Rows are points. Any point is a mix of the corners, with weights that add up to 1. It lies inside the corners' shape when no weight is negative. Is each point inside? If not, which corners have a negative weight?
(in the rows, 128 means zero)

Corners:
(1): [ 93 145  74]
(2): [189  58 122]
(3): [124 212 123]
(4): [102 105 128]
Points:
[100 143  82] -> inside
[113 106 124] -> inside
[ 66 153 119] -> outside (2)
[171 103 115] -> outside (4)
[ 77 168 103] -> outside (2)
[145 130 100] -> outside (4)
[146 108 117] -> inside
[ 77 150  93] -> outside (2)

Corners:
(1): [132 139  92  82 119 144 154 108 191 212 149]
(2): [171 153 179   9 154  83  90 199  87 132  91]
(3): [182 126 113 138 123  81 159  77  87 159 163]
(4): [140 126 133 216 113  99 121  79 157 154 147]
(5): [110 130 178  69  63 133 185 140 130 166 131]
(6): [151 136 177 140 114 132 171 161  52 175 154]
(7): [117  97 153  67 160 121 112 127  80 138 140]
(8): [ 52 123  51  91  90 102 135 112 122 155 111]
(9): [172 155  82  57  98 139  81 110  69 127  79]
(10): [ 93  58  76 148 104 117 136 108 121 136  56]
(11): [ 76 143 131  91 163 107 166 139 149  98  68]
(12): [146 183 163 142  72 104 148  74 103 220  55]
Points:
[127 133 134  84 113 121 147 125 103 161 109] -> outside (4)
[114 124 131 178 129  89 144 101 140 177 123] -> outside (5, 9)
[123 124  95 126 105 114 139 127 128 140 133] -> outside (7, 12)
[134 148 147 103 113 107 137 113 106 168  91] -> inside
[120 136 131 128 124 110 142 115 127 143 104] -> inside

Corners:
(1): [214 131  79 129 180 175 153 149 138 167  75  97 140  73 194 167 102  97
 117 110]
(2): [108 134 181 168 180 146 116 132 124 169 123  73  86 155 160 141  81  73
  65 197]
(3): [140 131  91 101 106 136  53 155 126 101 143 102 190 164 106  71 113 106
  85 155]
(4): [105 120 111 119 108 171 166 168 125 141 195 136 141 177  82  95 141 187
  87 161]
(5): [115  94 115 175 118 141 108 174 159 108 139 142 140 194 113  53 242 124
  92 171]
(6): [ 84  81 169 130  74  80 142  98 164 111  83 104  81 128 126  97 144 223
  90  41]
(7): [222 139 155 117 130 155 121 125 110 218 132 112 126  78 168  83 127  81
 142  94]
(8): [178 167 149 166 146 150  92 158 145 161 120 149  93  44 130 176 100  95
 161 105]
(9): [146 202 146  47 122 159 127 199 166  66 165 127 131 158 160  55 172 148
  71 167]
(10): [156 195  98 135 199 119 100  90 119 169 121  90 125 133 131 110 135 122
 154 144]
(11): [201 139 132 112 156 100  97 120  67 175  93 137 103 132 116 167 160  84
  82 116]
(12): [130  74 114 186  80  84 186  45 162  77 154 146  91 125 144 119 135 132
  52  93]
(13): [173 156 171 118 188  66 126 182  82 155 132 127 185 104 174 159  96 101
 169 116]
(14): [197 129 128 157  91 136 135 120 113 172  66 161 122 147 162 126  89 108
 150 175]
(15): [ 49  82 136 142  85 128 144  38 129 145 109 154 125 132 163 175 175 128
  91  82]
(16): [144 101 130  74 174 143  87 141 208 124 158 173 168 185  96  76 135 131
  99 148]
(17): [107  73 161  89 106 120 143 129 147  72 173  88 131 115  96  74 185 185
 107 216]
(18): [ 83  70 100  80 133 136 106 169 138  69 187 150  73 168 143  37 139 160
 112 191]
(19): [141 154 123  99 146  93 186 147 144 183  92 113  91  91 130 136 107  32
 158 119]
(20): [213 134 134 123 125 102  95 149 181 181 159  75 109 130 181 183 136  96
 154 116]
(21): [170 128 187 117 143 141 141 109  88 115  99  87 120 150 128 158 123  85
 177  62]
Points:
[151 125 136 130 141 126 116 133 122 152 145 128 131 139 129 114 134  91
 122 150] -> outside (1, 6, 9)
[139 121 126 113 142 138 134 129 123 132 134 129 140 158 127  95 135 111
  99 155] -> outside (6, 8, 20)
[140 106 146 117 130 123 116 134 141 121  99 151 124 133 151 106 118 100
  99  96] -> outside (4, 10, 17, 20)
[154 183 129 146 151 127 132 143  58 172 116 145 114 128 141 139 117  40
 132 132] -> outside (1, 6, 16, 17, 20)
[125 107 128 161  85 133 163  87 145  85 141 128 138 119 144  94 152 168
  92 107] -> outside (2, 11, 16, 18, 19, 20)
[116 119 134 120 143 107 126 137 149 106 141 112 118 135 125 132 146 134
 103 117] -> outside (7, 14)

Corners:
(1): [133  84 144 113 143 223 149 147 118 140 109 105 162 119 149 139 100 183
 142 144]
(2): [118 135 153 117 131 149 147 101  92 118 141 143 129 161 201 155 142 116
 139 142]
(3): [128  97 135 115 158  95 145  97  98 136 109 107 139 152 114 136 157 122
 145 148]
(4): [118 113 134 101 111 106 157 104  92 127 140 129 125 137 118 106  99 141
 129 202]
(5): [122 229 141 143 117  86 117 132 121 143 127 176 140 101 124 119 106 122
 149 148]
(6): [113 104 143 142 143 105 144 148 141 135 130 125 140 113 136  97 104 137
 129 121]
(7): [ 48  95 134 121 107 187 128 138 124 142 138 141 142 143 112 163 111 126
  99 157]
(8): [138 145 147 146 107 101 142 134 124 127 132 144 125 144 120 146 116 178
 135 119]
(9): [160 107 145 115 120  96  94 141 106 118 137 125 138 150 110 131 108 113
 125 137]
(10): [140  96 139 141 112 147 157 117 150 137 142 141 145 131 143 154  94 120
 109 139]
(11): [110  90 143 139 114 155 122  95 207  67 148 124 156 165 154 151 160 119
 127 127]
(12): [141 110 141 119 193 105 133 105 102  99 128 137 157 149 130 130  88 141
 148 130]
(13): [102  89 128 132 131 132 142 136 125 135  59 103 126  71 120 133 111 123
  73 152]
(14): [126 181 116 140 102  82 150  86 128 143 139  97 104 158 120 142 123 127
 126 125]
(15): [122  80 153 165 129 158  84 155 118  93 150 113 151  82 120 148 140 130
 120 126]
(16): [111  78   7 143 120 107 160 137 103 150 115 128 142 158  89 132 105 139
  87 124]
(17): [113  90 144 151 116 202 111 126 137 135  93 137 158 144 105  96 115 130
 101 145]
(18): [163 102 135 144 145  74 162 129  99 104 132 133  49  90 132 138 112 130
 140 130]
(19): [136  95 151 138 128 128  58  77 164 112 130 101 140 123 178 144 180 126
 132 120]
(20): [121 206 152 157 152 109 124 148 114 140 129 154 135 139 114 126 121 160
 143 169]
(21): [106 178 119 137 107 109 141 132 166 141  97 139 129  94 101 123 160 127
  52 123]
Points:
[143 128 136 138 142 115 129 108 142 123 116 126 137 140 142 133 131 136
 131 121] -> outside (4, 7, 15)
[121 123 134 135 125 121 129 122 127 125 124 125 130 130 127 135 125 137
 122 137] -> outside (10)
[121 122 121 132 130 120 139 124 107 138 123 130 132 133 124 134 117 135
 121 143] -> outside (11)
[120 121 137 134 132 123 125 124 121 124 118 126 132 122 128 133 127 134
 122 140] -> outside (10)
[112 111 136 139 122 138 124 128 127 124 131 124 137 122 125 142 124 130
 115 138] -> inside
[133 116 142 144 139 117 110 123 124 108 137 146 142 123 134 123 130 116
 130 139] -> outside (1, 7, 8, 13, 14)
[139 168 112 147 139  62 126 142 106 147 107 120 110  98 122 129 147 144
 123 112] -> outside (4, 7, 10, 11, 12, 17)
[126  78 129 129 124 108 115 111 128 106 125 120 124 132 133 134 143 118
 111 124] -> outside (1, 5, 10, 14, 20)
[132 116 137 135 140 118 130 119 123 117 128 129 126 125 134 135 121 135
 131 136] -> inside

Corners:
(1): [ 68 146  61  98  79 125  99 118 122 154 135  68 176 107 144 107 134  81
 133  94]
(2): [107 113 157 128 181  93 141 182 110 131  80 174 150 124 102 145 152 125
  90  91]
(3): [182  42  65 174  64 186 120  73 135  62  74 157 148 118 199 109  98  76
 188 183]
(4): [104  61 106 136 158  79  88 161 144 162 156 158 125 132 106  51 117 118
 111 103]
(5): [124 170 169  84 117 115 104 112 106 114 136  94 167 178 136 101 110 150
 163 135]
(6): [189 149 143 113 127 138 131 145 186  96 115 141  64 203  91 117  97 117
 175  74]
(7): [143  43  91 157 143 161 164 185  87  72  96 145 163 208 149 106  94 171
 179 163]
(8): [ 86 170 102 102 151  91 109 161  76 160 161 182  90 151 156  69 126 147
  97 189]
(9): [137 153 115 137  62 130  87 115 176 124 158 141 124 104 186 154 153 155
 109 149]
(10): [136 159 136 106 166 196 132 187  86  91  97 170 157 168  96 110 200 159
 181 123]
(11): [ 99  60  74 124 172 106 143 107 180  77 144 100 155 197 131  77 158  84
  93  77]
(12): [ 87 166 142 163 125  85 142 219 102  82 173 174 133 156 100 146 167 123
 138  83]
(13): [133 146  61 172 180 102  93  89  96 108 101  98  83  92 158 138 188 129
 149 184]
(14): [ 86 143 170 131 104 196  93 113 160 174 124 175  55 210 107 106 109 108
 132 175]
(15): [113  43  75 163  84  98 122  95 136 127 124 152  57 110 192  88 166 132
 124  77]
(16): [100 164 157 155 171 100 186 186 155 133 157 121 128 110  95 137 184  79
 180 123]
(17): [130  88  60 139 127  75 116  98 134 154 171 136 159 188 136 134 117  80
 187 143]
(18): [168 140 165 138 163 170 125 211  91 151 109  93 129 215 147  51 181  99
 154 148]
(19): [131 151 105 185  71 112 150 116 119 130  60 132  81  92 125  67 184 149
 127 115]
(20): [154 126 128  89  93 198 130 170  71 113 170 115 133 191 106  77 150 142
  88 123]
(21): [154 133  86 170 182  85  95  82 106 155 150 138 181 138 167 121  79 112
 129  71]
Points:
[112 194 145 133 142 116 122 152 119 151 140 114 105 160 120 112 169 116
 123 133] -> outside (3, 4, 7, 10, 15)
[126 127 117 142 144 119 121 143 127 124 123 133 135 154 134 109 136 113
 151 132] -> outside (15, 20)
[124 116 119 132 125 126 127 146 125 129 131 146 135 161 131 105 133 119
 138 118] -> outside (13)
[105 106  91 128 125  97 110 110 136 129 164 137 122 143 148 117 107 112
 115 123] -> outside (10, 18, 19)
[124 168  99 149 171  64 160 167  99 130 146  56 150 170  88  57 149 109
 144 113] -> outside (2, 3, 9, 10, 14, 15)
[105 108  48 144 154  91 106 165  81 145 168 119 132 144 152  67 182 150
  90 116] -> outside (2, 3, 5, 6, 14, 16)

Corners:
(1): [102  99 178 142 112 146 114 134 119 177 145 140  70 107 131 133  90 152
 123 151]
(2): [130 133 129 140 111 104 175 142 116 219 119 118 119 146 150 164 103  83
 117 162]
(3): [100  92 112 114 115 149 153  93 133  73 106 108 133 186 163 166 146 154
 116 137]
(4): [ 87 155 161 142 131  89  45 110 129 159 191  84 168  82 105  87  89 174
 155  88]
(5): [127  99  78 108 104 249 117 155 108 130  72 143 188 133 152 150 196 175
 161  73]
(6): [129 142  58 123  93 165  70 116 124 179 106 197 170  84 112 102 150 154
 124 102]
(7): [156 126  94 108 155 129 110 149  97  91 128 129 161  67  97 146 116 152
 104  87]
(8): [152 104  91 129 136 174 151 119 102  93 193 182 129 144 117 184 140  89
 107  78]
(9): [141  73  88 114  92 137 143  82 126 142  59 108 116 151  90 118 150  88
 162 124]
(10): [144 125 172  84 115 119 193 150 125 102  80 216 133  99  96 170 105 133
 112 133]
(11): [159 147 102 200 203 202 120 163 135 167 113 149 176 204 180  81 133 183
 167  76]
(12): [175 104  98 182 130 163  94 169 179 117 168 161 162 182 140 143 183 150
 143  60]
(13): [ 72  87 101 130  79 153 113 115 117 122 148 126 174  75  91 178 138 186
 135  83]
(14): [ 67 163 121 117 124  85 125 111 145 127 126  99 107  51 107 133 132 144
 167 156]
(15): [ 81 140 186 159 144  95  96  63 171 134  82 106 152 151 159 198 128 108
 110 136]
(16): [107  63 136 138 186 100  77 111  77 130 183 121 134 128  85 106 138 168
 127 160]
(17): [114 146 137 161  84 165 173 173 146 119  94 165  73 175 118  94 131  85
  70 130]
(18): [163  73 102 145 149  80 157 131 107 110 154 156 158 122 147 200  65  52
 161 124]
(19): [162 102  72 162  89 128 180 106 134 122 135 142 156  95 161 128 175 117
 130  64]
(20): [ 55 143 144 137  96  88 119 146 110 123 139 139  49 140 143 101 126 142
  87  90]
(21): [168 106 155 175  86 148  90 121  66  55 145 148 155 150 124 161 116 170
 110  78]
Points:
[122 111 112 131 113 126 128 117 121 115 128 136 141 119 123 148 139 130
 121 108] -> outside (1, 11)
[130  93  95 142 120 141 100 129 100 145 141 121 157 124 132 122 135 166
 142  99] -> outside (8, 10, 14, 15, 17)
[121 125 124 146 118 137 140 140 124 145 122 140 123 142 132 131 126 124
 117 120] -> inside
[114 123 126 135 122 132 115 120 124 128 123 131 133 122 122 134 134 144
 123 112] -> outside (18)
[133 118 135 123 121 133 147 138 123 120 116 165 133 122 115 147 124 133
 120 117] -> inside
[132 110 111 147 119 143 115 124 123 133 134 137 145 133 132 134 137 138
 127  99] -> outside (10, 14)
[101 124 102 140 132 105 123 105 128 139 132 109 133 117 124 123 128 124
 135 116] -> outside (1, 5, 10, 12, 21)

Corners:
(1): [194  65  86 146 123 183 109  85 124 132 133 173 145 168 160  95 129 144
 160  72]
(2): [100 111  74 187 108  67 134 148  67  44 160  90 196 214 169  68 211  86
  58 121]
(3): [113 125 101 113 101  87 139 101 173 162 197 109 155 175  99 126  81 107
 156 169]
(4): [ 66 137 163 150 135  86  70 127  77 182 175 147 119 109 107 210 130 212
 138 125]
(5): [121 149 103 166 160  86 143 153 107 123 193 175  92  73  97 115 175 169
 121 122]
(6): [172  67 129 112 166 125 126  82 117 108 150 183 126 111 141 153  85 156
 158 105]
(7): [193 138  84  96 161 182 120 134 158 161 138 131 105 173 117 173 121  93
 164 168]
(8): [160  65 136 180 164 145 164 152 132 110 153 126  68 131 139 163  70 170
  91 156]
(9): [116  92 144 105 122 117 126 155 112 177 105  95 204 105 114 156 106 118
  86 153]
(10): [ 53  98 182 192 143 172 104  65  84  74 123 160 198  97 185 180 157 169
  73 108]
(11): [119  73 118 113 144 124 163 100 109  44 140 111  84 172 171 114 125 162
  65 135]
(12): [132 191  96 183 152  90 124  95 137 183 152  99 208  73  95 199 161 168
 191 107]
(13): [159 123 115 100 126 142 112  83  87 149 218 100 191 103  90 107  96 127
 165 104]
(14): [108 208 132 152 108  93 117 104 141 175 155 148 173 146  92 166  74 149
 174 109]
(15): [162 116 190  87  70 149  84  99 134 180 141 107 181 116 120 150 135 138
 103 126]
(16): [128 142 132 152 111  95 131 166  87 113 149  95 196 103 180  71  91 133
 107 152]
(17): [ 98 132 146 152  84 155  77 144 159  88 151 151 183 192 106 148 181 164
 125 153]
(18): [199 109  98 137  66 158 141 148  86 138 139 124 178  59 103 172 128 129
 112 165]
(19): [119  87 158 115 101 117  94 153  93  87 138  91  78  71  76  84  72 114
  74 160]
(20): [208 107 134  61 107 191  40 111 160 138 127 179 145 155 126  82  72 164
  93 125]
(21): [195 109 121 118  91 192  72 162 162  71 213 188  77 103 159  92 139 151
 103  83]
Points:
[136 119 124 141 122 127 115 128 126 128 148 135 146 129 127 142 125 146
 121 134] -> outside (13)
[129 124 124 139 111 129 113 129 126 128 158 125 158 136 123 131 128 140
 117 138] -> outside (6)
[151 117 125 127 107 138 118 118 111 132 156 126 159 112 119 141 120 141
 120 132] -> inside
[129 124 130 129 123 122 114 130 114 145 148 124 161 122 122 142 113 141
 122 134] -> inside
